Rows are points. Two turns around zero, p and q, are shown by what they do to some points. Write where each new point lands after one turn and then the other. Backwards means that the second turn is done in reverse. Each puzzle has new turns, and all numbers are rounded.

Turn p:
-8,1 => -1,-8
4,-34 => 34,5
22,39 => -39,21
36,-9 => 8,36
-54,3 => -2,-54
Turn q:
-11,-27 => -13,-26
19,-25 => 17,-26
-8,52 => -4,52
Where do these land?
p, then q: 25,12 => -11,26
q, then p: 15,20 => -19,16
p, then q: -1,12 => -12,0
q, then p: -38,-65 => 63,-41
p, then q: -1,22 => -22,0

Turn p:
44,-16 => 36,30
-7,-12 => 7,-12
-38,27 => -43,-19
Turn q:
-12,-10 => -13,-8
-1,50 => 6,50
13,-40 => 8,-41
Where do these land?
q, then p: -33,-15 => -9,-35
q, then p: 39,36 => -4,53
p, then q: -5,-21 => 13,-17

Turn p:
34,-62,16 => 33,-58,29
-5,21,-17 => -10,14,-22
-6,23,27 => 7,32,15
-19,5,-46 => -35,-8,-35
14,22,24 => 24,26,6
-20,-9,-5 => -21,-5,6
Turn q:
-15,-11,15 => 18,-8,14
-9,18,56 => 57,15,-8
5,3,-52 => -52,6,6
20,-11,-19 => -23,-14,-12
Where do these land?
p, then q backwards: 76,19,-4 => 19,9,76
q, then p: 0,-5,-18 => -14,3,12
p, then q: -40,-12,1 => 27,6,31
q, then p: -25,13,6 => 20,21,4
q, then p: -10,-16,15 => 18,-13,9

Turn p:
-17,9,47 => -34,15,35
-16,-11,30 => -19,-6,30
41,16,9 => 25,37,4
16,-46,7 => 31,-24,30
-12,27,-46 => -7,-3,-54
-12,5,-47 => 3,-20,-44
Turn q:
-14,12,-26 => -10,30,-1
42,-44,-31 => -44,-26,-46
7,19,32 => 36,-11,6
-35,13,24 => 17,7,40
Where do these land?
q, then p backwards: -57,-32,-6 => -25,-3,60
q, then p backwards: 18,-15,-7 => -18,4,-16
p, then q backwards: 23,53,-9 => 8,35,-46
q, then p: 17,-5,22 => 23,-13,9

Turn p:
16,24,-16,0 => 28,17,-4,5
-9,23,9,-30 => -4,29,-10,-26
-3,5,-18,-25 => -6,26,-15,7
21,-29,33,24 => 1,-53,-4,-9
-26,-23,-9,31 => -19,-17,33,23
Turn q:
6,22,20,7 => -16,25,6,4
-21,-24,16,-2 => -6,-21,24,-15
76,19,-5,2 => 42,54,-7,38
-17,-5,-19,7 => -6,-22,-13,3
-21,-11,-1,7 => -11,-21,4,-3
-23,-2,-10,-21 => -2,-15,-13,-26
Where do these land?
q, then p: 1,-15,28,33 => -10,-27,25,-26
q, then p: 14,18,-10,-34 => 22,29,-21,7
q, then p: 10,22,-19,18 => 13,6,24,22
q, then p: -31,4,21,-22 => -30,21,-16,-17
q, then p backwards: 11,-7,-2,40 => -5,-22,-31,18
q, then p: -4,-23,-18,-34 => 0,-4,-43,12

Turn p:
16,-45,-25,-35 => 43,17,-38,-23
-38,9,28,24 => -51,12,13,4
30,-7,-12,11 => 16,-25,-17,8
-24,22,56,-4 => -44,1,38,-29
16,20,-46,4 => 35,-5,3,39
Turn q:
27,4,-26,26 => 3,44,10,-2
1,11,34,68 => -61,27,1,37
30,-20,11,8 => -4,6,37,7
-52,39,6,10 => -24,-10,-61,3
21,-10,-16,-33 => 30,-6,19,-24
-3,-36,-18,-34 => 47,-21,13,3
-24,12,9,-45 => 10,-42,-20,-24
Where do these land?
p, then q: 45,18,-54,1 => -6,44,55,15
q, then p: -12,13,41,-22 => -6,35,-31,-17
p, then q: -44,15,23,-21 => -32,-31,-27,-20
p, then q backwards: 19,5,-10,35 => -32,-17,21,0
q, then p backwards: -8,-51,0,8 => 10,35,-35,11

Turn p:
-38,27,-4,11,38,-3 => 21,-8,-25,11,50,8
-4,-36,8,21,6,10 => 27,-17,28,2,-7,-10
29,-58,-12,-24,-3,10 => 1,-9,44,-40,-34,14
-18,47,-23,31,41,-41 => 29,7,-65,-9,44,-19
15,-12,23,-37,-10,11 => -32,12,34,-6,-4,11
36,-6,2,-6,-22,39 => -3,26,23,12,-40,20
33,-8,40,-14,-51,1 => -45,20,31,15,-37,-24
-54,45,-33,18,1,-26 => 3,-31,-70,17,30,0
Turn q:
5,-10,-41,17,-3,-30 => 18,5,11,27,-6,-41
-37,29,-33,-44,5,-27 => -16,46,-39,-14,-12,-41
15,31,48,25,-26,28 => -9,-11,1,15,-20,69
-10,-28,50,-31,-4,-7 => -20,0,28,-55,-5,14
-37,10,-31,18,22,-19 => -21,-9,-24,20,-8,-45
40,4,31,35,-31,-16 => 6,0,47,30,-22,37
32,-8,-22,-32,51,42 => 17,3,-21,-11,78,3
-7,-29,-2,11,-13,30 => 25,-35,-3,-14,-3,5
Where do these land?
q, then p: 53,-23,17,48,-37,49 => 38,35,70,15,-44,4
q, then p: 27,-31,-32,-34,41,-12 => 5,33,-8,-40,51,-17
q, then p backwards: -13,-15,2,11,25,-2 => -21,-9,11,-6,-7,-21
q, then p: -13,28,-19,-6,13,-33 => -2,-12,-44,9,13,-17
p, then q backwards: 9,20,75,-4,-34,12 => 18,26,-4,23,30,-70
p, then q: -29,25,-35,11,7,25 => 39,-26,-13,21,26,-1
p, then q backwards: -43,3,23,-40,-14,-15 => -7,0,29,21,55,1
p, then q backwards: 9,-8,-32,15,-2,-25 => -32,-11,-13,-12,-17,16

Turn p:
9,-24,-28,-27,-33,-9,1,1 => 1,-17,41,-16,-10,22,-1,22
27,-21,51,37,-23,32,44,-5 => 0,-33,-16,54,53,32,-17,-17
-11,32,-14,-32,-2,39,-11,64 => -8,52,-26,-5,-29,49,16,34
21,37,46,49,21,-35,-8,-17 => 21,1,-27,48,20,-66,0,-7
-20,22,-8,-19,-29,6,25,33 => -2,3,-2,14,-25,39,38,13
13,-58,-15,-15,-12,4,-11,-22 => -14,-21,42,-27,14,11,-36,0
39,25,-4,13,56,-8,-14,-43 => 45,16,-19,-26,34,-54,-13,-11
-21,-6,-9,-12,-46,3,-20,-33 => 13,-16,36,4,-41,12,-22,-18
-40,15,-49,2,32,-10,11,23 => -17,-2,-32,-46,-31,-7,40,5
24,-34,-8,18,29,14,-24,21 => -25,5,-18,-22,26,-7,-36,26
-38,12,36,-14,6,-37,7,-22 => -12,10,22,22,-11,-30,31,-42
Turn q:
-11,17,26,12,-34,18,76,-42 => 25,-4,-27,80,4,-48,9,-8
36,-20,-17,-12,-36,-19,-32,28 => -24,-18,-5,-47,-13,-15,-40,22
30,-12,-13,24,25,-19,-26,23 => 17,-14,27,-35,-12,27,-15,21
-21,-20,11,-7,-21,-6,25,16 => -16,-20,-22,15,23,-10,8,18
-38,7,17,5,21,56,-19,-15 => -24,30,40,22,5,1,44,-23
22,-26,8,-11,29,-20,-10,27 => 15,-2,2,-43,12,13,7,31
-3,41,10,-21,0,26,-30,20 => -29,54,13,-1,0,8,-14,-1
-5,-15,14,-3,-4,-25,-31,-66 => 20,-15,9,-25,20,-27,0,-63
2,9,19,23,-36,-39,34,29 => 8,-27,-20,31,27,-1,-44,32
-12,19,-76,-9,56,27,12,-18 => 8,16,-16,3,-68,53,44,-28
Where do these land?
q, then p backwards: -27,16,-28,-43,-20,-3,-10,26 => -31,-20,6,13,26,32,-5,39
q, then p: -12,-18,4,41,66,-30,5,-39 => 26,-6,6,0,83,23,-26,-12
p, then q: -22,-21,24,48,37,-4,70,-26 => 41,-47,-18,-9,-17,14,67,-39
q, then p: 2,3,-25,-11,-50,-32,-16,-10 => -10,-3,33,-32,-36,-18,-28,-6
p, then q: 20,16,-40,-16,-19,9,-27,23 => -34,24,-3,-8,-7,-8,-27,40
q, then p: -21,21,40,31,-8,43,3,19 => -20,3,-49,43,3,-28,8,-14
q, then p: 45,27,-14,-3,22,0,0,-22 => 46,6,21,22,-4,6,-11,26
p, then q: -23,-11,54,28,42,-16,21,-39 => 53,-32,-5,-1,8,20,17,-61
q, then p: 0,-8,8,-35,-25,44,-7,3 => -7,-7,4,9,-33,-16,48,-9
q, then p backwards: 17,-2,-2,-41,-36,-23,-14,53 => 14,-35,-25,24,34,20,-34,38
q, then p: 21,-22,-22,-1,-9,12,-26,13 => -20,11,33,14,-17,18,8,-2

Turn p:
-11,-28,-17,27,-20,-12,44,-33 => -45,-1,23,-7,35,38,-14,-1
-10,0,15,4,-3,22,-38,-33 => 14,25,-27,21,11,-7,-34,-3
-8,-47,-43,-37,0,-15,51,-5 => -19,-49,62,-12,37,-2,-6,14
2,28,9,-3,15,40,-11,38 => 33,-1,-4,17,-53,2,5,5
2,28,58,2,19,3,18,12 => 9,24,-20,-32,-36,8,7,39
32,-38,-30,-37,12,-61,-11,-21 => -9,-37,1,-12,69,-44,29,1
-26,-7,36,29,-58,-1,-73,-3 => 8,87,-14,15,7,-24,-16,-51
8,66,12,-1,3,13,3,17 => 23,-9,-32,-22,-50,17,4,-11
8,40,24,5,-11,33,30,8 => 24,6,-6,-21,-36,44,-6,7
34,-33,-47,1,31,-2,29,19 => -12,-51,28,28,16,11,40,20
-31,-9,-18,11,11,-21,-42,0 => -27,5,-10,25,0,-42,-9,-22
Turn q:
-5,19,-24,-38,10,-1,-19,48 => 9,13,-34,6,33,48,15,-11
40,11,-2,-12,3,-44,-28,-51 => -3,59,13,-42,16,-36,-3,18
-36,13,-36,-30,12,27,-64,9 => 46,7,-65,-26,0,21,29,-22
1,-5,13,30,-12,-42,29,-21 => -26,11,49,-7,-26,-5,-9,14
-10,1,43,20,11,-10,25,-16 => -10,10,27,31,-31,-20,-14,-3
-2,-18,3,-41,6,35,2,10 => -11,-18,-37,19,21,-12,16,-20
-3,-11,-16,9,-28,21,19,5 => -8,-42,8,-11,3,5,-3,-8
-32,-45,17,9,-28,19,16,42 => -37,-52,-24,21,-29,25,-10,-1
-33,45,-27,-45,-24,47,-25,29 => 35,-16,-44,-13,26,38,1,-66
33,-5,-8,38,42,-33,33,-39 => 5,19,63,8,-1,-33,22,46
49,-5,36,61,7,-18,12,-15 => 1,6,44,14,-10,-31,-45,54
Where do these land?
q, then p backwards: 46,31,-7,-23,-15,-22,-6,-37 => -16,-31,29,-23,-42,-32,-7,-18
p, then q backwards: -23,-44,6,35,-38,55,-11,18 => -5,55,40,8,31,-40,32,16
p, then q: -2,14,4,-34,23,-5,21,-27 => -18,2,-41,-2,16,14,17,18
q, then p: 19,50,-15,20,4,-22,28,-11 => 29,29,-35,-17,-13,2,7,38
q, then p: 16,7,-51,-15,14,-41,8,-42 => 13,-20,1,-61,-27,0,-2,42
q, then p backwards: -19,-61,31,32,-16,10,-25,53 => -15,43,-7,25,73,28,21,-25
q, then p: -22,43,-46,-24,-21,-42,-35,-15 => 61,-43,-16,-32,-5,14,-38,14
q, then p backwards: 5,-1,4,-22,-2,6,27,28 => 7,-16,-30,24,-2,0,1,-17
q, then p: -4,-18,18,8,42,42,-25,38 => -22,-14,12,46,6,28,44,-26
q, then p backwards: -15,-21,56,22,9,19,16,-5 => -39,4,-22,5,37,24,-27,18

Turn p:
-14,26,-3,3,-4,8,48,-54,12 => 0,-12,48,-3,-18,-8,7,-56,-17
-5,-25,20,-17,20,-17,-33,24,35 => -11,21,7,-17,21,24,9,43,33
26,-41,25,-19,13,-15,-27,21,-12 => 6,23,-3,17,3,8,-17,61,12
-1,-50,14,-5,16,-22,-11,15,3 => -13,21,7,24,18,25,-3,39,8
-11,27,-30,-8,-46,-9,23,-33,-17 => -19,-53,10,4,-25,-25,3,-27,-26
9,7,-31,-5,-1,35,44,-17,20 => 25,-14,13,19,-22,0,32,-45,11
-36,-8,-21,1,15,-30,-14,14,-50 => -18,-8,-25,3,21,15,5,26,-59
-18,10,4,-42,5,-16,16,18,-23 => -14,9,0,-9,-29,-2,27,25,-32
-24,14,4,29,-34,37,10,-3,-6 => -14,-9,-26,-4,-19,8,-21,-50,1
0,40,-8,-2,-3,26,8,-40,-23 => 28,-23,9,-19,-23,-11,-13,-34,-29
47,18,19,51,3,3,-10,26,29 => 14,31,-20,-3,34,-41,-18,-16,46
26,-19,5,12,17,0,-54,31,33 => 16,12,-21,-11,39,9,-8,35,51
Turn q:
-27,-22,2,11,21,12,-38,-42,-16 => 14,-34,10,31,-9,-2,-4,33,42
0,9,-3,-29,-40,-14,26,-10,-7 => -15,-3,-15,-26,-37,15,13,-23,-10
9,-3,23,-20,19,24,76,19,1 => -44,28,8,21,9,51,-13,-26,-37
18,20,5,-19,21,-11,-38,-8,-7 => -16,-11,24,-7,2,-41,-5,-3,22
-3,8,9,-11,-6,16,-37,21,-22 => 2,-18,15,-30,6,-9,-32,15,8
3,-31,18,10,16,-23,-45,16,-9 => 20,-15,25,10,-3,-39,-15,35,-15
8,-27,-47,19,4,12,20,13,47 => 0,19,-40,12,41,8,40,22,-20
-19,16,14,1,-20,-14,-45,3,39 => 16,29,-17,-20,-18,-37,-12,25,25
21,-18,8,35,4,20,5,-20,-7 => 21,2,30,16,13,24,22,9,6
-9,47,-31,4,-19,-23,76,8,-19 => 3,2,-40,-6,-3,29,7,-85,-23
Where do these land?
p, then q: 34,-11,-8,0,30,29,-20,-11,11 => -14,26,32,-10,29,-12,27,5,-5
q, then p: 17,12,-23,6,66,-5,7,-33,-5 => -13,28,35,12,50,17,-8,-37,-5
q, then p: 3,29,-16,31,13,19,-5,-9,29 => 25,11,22,-17,23,-15,29,-18,11
q, then p backwards: -15,6,-15,-22,29,8,-7,-11,33 => 8,-16,4,18,-24,-20,-1,38,9
q, then p: 18,24,-1,-28,18,19,27,-2,-22 => -2,0,23,-18,-5,45,-14,-16,-13
p, then q: -18,-34,7,18,-27,-6,19,33,4 => 31,5,-43,13,13,13,-10,-1,25
p, then q backwards: 20,14,6,-24,8,1,35,-69,1 => 34,-3,47,19,1,-33,-10,-7,-47
p, then q backwards: 0,-11,-3,2,-53,-37,-18,43,-5 => -25,-15,-27,-55,27,6,-22,-6,26
q, then p: -32,-17,3,2,-44,-2,-16,14,-39 => 13,-23,-22,26,-27,6,-12,41,27
q, then p: -27,-12,51,14,-40,-25,-22,44,-7 => 7,-25,-35,-14,-22,-42,-31,55,9

Turn p:
23,7,5,-1,14,-17,16,8,37 => 4,2,26,5,29,12,32,-5,6
18,31,-29,0,-15,-11,-9,-16,-20 => -26,-3,-14,-42,3,-4,-1,-23,4
-24,-4,-32,-9,12,30,-11,10,-13 => 21,19,-29,-8,-17,6,-14,-6,-30
18,-22,2,28,-15,-5,15,-17,17 => 10,2,40,-4,1,-14,-8,-7,25
7,-7,-49,6,22,1,11,17,16 => 33,24,0,-12,7,19,11,-36,-6
-24,4,19,-14,33,-6,-5,3,-33 => 0,-32,-36,25,4,11,-12,5,-14
1,-9,29,-23,-25,5,-13,15,-20 => -17,-3,-20,17,-22,-24,12,25,8
-17,-20,11,-5,2,-20,-13,-7,33 => 4,21,7,20,25,10,-10,22,19
7,29,4,26,-20,-26,-13,-1,-20 => -47,-12,3,-9,-9,7,-8,-20,16
5,28,-17,0,-10,-7,35,-3,-20 => -1,-28,-1,-37,-14,15,13,-11,4
14,-41,28,-22,7,31,-25,-2,28 => 18,27,7,34,17,-44,5,29,-13
-28,2,30,13,-7,24,12,-5,-6 => 0,-18,16,11,-25,4,-19,27,-16
Turn q:
-1,-21,-22,-7,-1,-5,11,-16,11 => 10,-15,-13,-1,-8,-30,5,6,-2
-2,57,-1,0,-11,11,-11,-11,12 => -14,21,22,6,17,7,19,-15,-43
41,11,-6,6,7,4,66,-6,-17 => 19,7,-36,-40,-31,22,41,4,-10
24,2,-9,-9,-13,-39,-4,14,17 => 42,-14,11,11,5,9,1,20,-14
-4,19,-9,23,-12,8,-9,13,12 => -19,6,16,16,-1,8,10,17,-14
-19,-21,12,-10,-5,11,2,4,25 => -5,-16,21,8,-15,-18,-1,-14,18
-9,-28,-8,4,20,12,-13,-6,5 => -11,-6,-17,18,1,-20,-5,-2,22
4,-28,13,0,19,1,-13,-7,16 => 4,-15,-12,25,-5,-5,-9,-16,20
-18,51,7,-15,15,4,-9,35,-76 => -18,53,9,-49,56,38,-9,9,15
1,-16,10,-4,-17,11,-15,-5,-14 => -2,14,2,1,-12,-6,-28,-4,5
-18,-25,13,11,-3,-19,-3,-14,8 => -6,-35,-2,3,-6,-6,-23,-4,2
Where do these land?
q, then p backwards: 28,-35,-26,-9,1,-5,-12,-21,-18 => -16,-39,-9,-27,3,15,-17,-9,-24
p, then q: -11,-17,40,-6,-3,9,-11,16,-11 => -16,-14,7,7,-10,17,-8,40,-2
q, then p: 11,-11,-6,-15,24,-25,-18,-9,-24 => 7,18,-9,-2,30,-6,5,-33,-15
q, then p: 4,-43,29,-16,10,-34,7,4,13 => 13,35,21,9,21,-43,1,-2,17
p, then q: -23,39,11,29,-11,23,-17,29,31 => -49,28,26,-33,-2,19,-18,-11,1
p, then q: 15,25,-25,3,22,12,13,30,3 => -4,17,-26,-38,-17,-9,2,-16,-11
q, then p: -9,4,-6,-18,-2,18,-1,-22,8 => -9,-19,-6,-10,15,9,-10,2,19
q, then p: -11,13,-33,-2,-26,0,4,-2,-13 => -13,-15,-30,13,-8,16,21,-2,6
q, then p backwards: 11,39,27,20,-26,-3,31,-15,23 => -3,46,-7,21,11,30,24,31,-1
q, then p: -15,-14,-11,13,11,4,4,-10,-13 => 10,18,-14,-1,3,20,-5,0,8

Turn p:
20,30,30,-15,-18,41,24,-12,1,-5,-40 => 24,-13,40,11,-7,13,-2,52,-12,36,-1
11,-19,0,60,-2,9,-18,-17,-33,-36,17 => 0,37,-2,52,-21,38,-11,-24,6,-28,1
-42,-15,-47,5,7,-8,9,26,46,-1,14 => -36,6,-20,-41,19,-7,25,4,45,-29,-8
-58,-6,-51,-1,0,-7,-8,-22,-9,7,63 => -17,29,-62,-24,-43,-17,32,-27,28,-12,-19
12,-9,41,-34,-4,16,28,15,46,45,9 => -11,-65,-21,-19,16,-1,-3,41,-12,21,30
-10,25,-15,48,12,-5,-43,-3,-19,-29,34 => -1,71,-10,2,-20,19,-6,-30,0,-22,19
-24,-29,-30,-22,-20,-1,-18,32,7,37,14 => -48,-25,-13,-32,-17,-30,-13,-15,18,-8,-9
27,17,41,29,64,-26,-31,-21,-40,-36,-31 => 42,52,19,52,48,11,-18,-40,-28,23,20
26,0,2,-6,-10,-18,33,-14,23,49,-29 => 38,-56,10,-6,10,-24,-5,16,15,-6,14
64,-8,23,-33,6,30,14,-23,-7,-32,-33 => 32,-15,17,33,23,21,-33,39,-36,20,-39
-48,-5,-40,11,2,-26,22,46,-26,1,46 => -50,22,-20,-6,-16,-40,51,-21,3,-42,1
-23,-6,-19,-20,-5,25,6,16,12,48,-14 => -24,-24,-1,-20,-10,-37,-7,21,32,19,2
25,29,-10,12,-6,-23,-32,-1,-20,-41,15 => 18,45,14,-8,-9,16,-12,-23,-36,-26,-7
22,-6,72,-34,-26,-7,15,-22,17,-7,-65 => 32,-63,49,8,28,35,0,6,-24,52,-5
Turn q:
17,21,21,-42,-1,40,-9,-31,-13,-24,3 => -13,7,0,-46,-27,30,-14,15,-42,7,-13
-11,40,11,9,2,-32,-1,-9,9,46,-6 => -30,-10,-5,12,29,11,45,10,21,22,-9
7,11,40,-1,45,-13,26,3,51,35,-8 => 20,-60,4,7,14,25,54,9,-3,17,20
10,32,7,13,24,4,-1,35,-17,-2,-34 => -13,-34,8,22,25,-11,-14,30,-20,-2,-22
-40,-2,20,9,12,37,7,-4,-29,-20,22 => 1,12,22,-26,16,9,-2,-19,-27,-50,-13
-14,-4,-61,5,-40,-19,-3,5,33,-33,-18 => 24,27,-33,-2,-12,-32,-23,32,57,-8,1
32,-8,-19,48,-43,-17,-8,-21,29,-13,-15 => 24,6,-22,-1,-23,-47,4,-10,36,35,-33
-27,-36,24,-35,4,57,-53,27,-40,-8,30 => -22,25,78,-9,-30,27,-39,-15,-26,-41,12
40,17,-74,24,-48,-14,2,17,19,-37,34 => 50,50,-28,2,17,-21,-54,10,42,45,-19
-10,-29,24,-19,12,10,38,-2,-18,55,-14 => -27,-37,-15,24,-7,37,16,-40,-9,-23,18
-31,-41,66,-37,17,-13,4,13,-50,-3,13 => -19,19,27,33,-20,21,28,-19,-63,-48,29
28,-1,-61,27,16,-40,-1,-31,25,2,-8 => 7,-6,-38,-14,20,-51,-4,-1,35,46,28
Where do these land?
q, then p: -41,-29,37,-35,33,20,24,-7,-10,15,-19 => -28,12,-19,37,-23,36,32,9,-13,-2,-46
q, then p: 13,-49,7,33,-25,14,33,-3,-38,34,48 => 79,18,-17,20,-26,28,-11,-3,31,25,-9
p, then q: -11,-35,19,22,17,28,-46,18,-2,-11,-51 => -17,-29,57,-35,8,0,47,-3,22,-7,-7
q, then p backwards: -7,19,-19,-17,-39,1,20,-3,51,0,44 => -19,20,-10,24,11,14,-11,-58,41,-24,-4
q, then p backwards: 19,-20,14,28,37,-9,37,-31,5,38,0 => -27,-26,39,-16,4,-55,9,-10,1,23,9
p, then q: -48,23,39,15,40,-48,-37,-31,3,-32,-39 => -19,-45,-18,-56,29,44,33,-29,-23,47,2
q, then p backwards: 27,13,17,-14,-24,8,-30,-32,8,-20,-4 => -21,30,-8,-34,-25,28,-13,-8,-11,-6,9
p, then q: 24,20,-59,-18,-20,-2,42,44,6,-44,28 => 12,11,-26,32,1,-12,-23,65,-46,-50,-13
p, then q backwards: -41,40,19,-2,-28,-26,24,4,11,-1,-42 => -9,-1,38,16,30,-5,-37,-19,47,15,28
p, then q: 23,36,7,11,46,-24,-14,57,-9,-6,-3 => -13,31,22,-8,54,-2,21,16,-52,8,13
p, then q: 8,18,-45,15,-12,34,-14,-11,-33,7,33 => -2,37,-9,13,-6,-10,-8,41,30,14,-44
p, then q: 33,-38,-36,-38,-26,4,-39,-3,7,20,4 => -37,11,14,-3,-57,-35,-11,27,18,-6,22
